Each row is a point. Any point is a mix of the corners, with weights that add up to 1. It lies inside the corners' shape when no weight is negative. Is each point inside? If not, which corners have a negative weight?

Corners:
(1): [0.72 0.44 0.67]
(2): [-0.31  0.43  0.00]
(3): [ 0.04 -0.88 -0.52]
(4): [ 0.34  0.67 -0.41]
Points:
[ 0.02  0.26 -0.50] => outside (1)
[ 0.48  0.04 -0.04] => outside (2)
[ 0.22  0.08 -0.40] => inside
[ 0.05 -0.16 -0.49] => outside (1)
[0.58 0.41 0.45] => inside
[0.31 0.00 0.22] => outside (4)

Corners:
(1): [ 0.65  0.38 -0.52 -0.59 -0.35  0.64 -0.13 -0.60  0.34]
(2): [ 0.28 -0.36  0.28  1.02 -0.14 -0.02 -0.36 -0.50  0.13]
(3): [-0.47 -0.59 -0.30  0.04  0.29 -0.66 -0.25  0.63  0.49]
(4): [-0.53 -0.20  0.31  0.25  0.74 -1.03  1.16  0.82  0.00]
(5): [ 0.23 -0.19 -1.00 -0.16 -0.54 -0.32 -0.10  0.57  0.18]
(6): [ 0.24  0.51 -0.46  0.82  0.17  0.07  0.04 -0.25 -0.21]
(7): [ 0.49  0.91  0.34  0.35  0.30  0.56 -0.25  0.47 -0.55]
(8): [-0.64 -0.49 -0.36 -0.77  0.80 -0.78  0.37  1.06 -0.03]
(9): [-0.08  0.58 -0.67 -0.34 -0.26  0.33  0.22  0.07 -0.26]
(10): [ 0.10  0.72  0.67  0.61 -0.09 -0.51  0.47 -0.69 -0.15]
Points:
[ 0.05  0.29 -0.14  0.10  0.15  0.09 -0.06  0.05 -0.13] => outside (4, 5)
[-0.08  0.01 -0.09  0.25  0.18 -0.32  0.03  0.35 -0.01] => outside (1)
[-0.02  0.01 -0.28  0.22  0.12 -0.21  0.02  0.15  0.10] => inside
[-0.03  0.27 -0.03  0.35  0.19 -0.23  0.17  0.18 -0.14] => outside (1)
[ 0.23  0.06 -0.45 -0.11 -0.17  0.00 -0.06  0.07  0.16] => inside
[-0.33 -0.22 -0.10  0.06  0.32 -0.54  0.41  0.78 -0.02] => outside (1, 6, 10)
[ 0.03 -0.10  0.31  0.29  0.22 -0.24  0.03 -0.03  0.14] => outside (5, 6, 9)
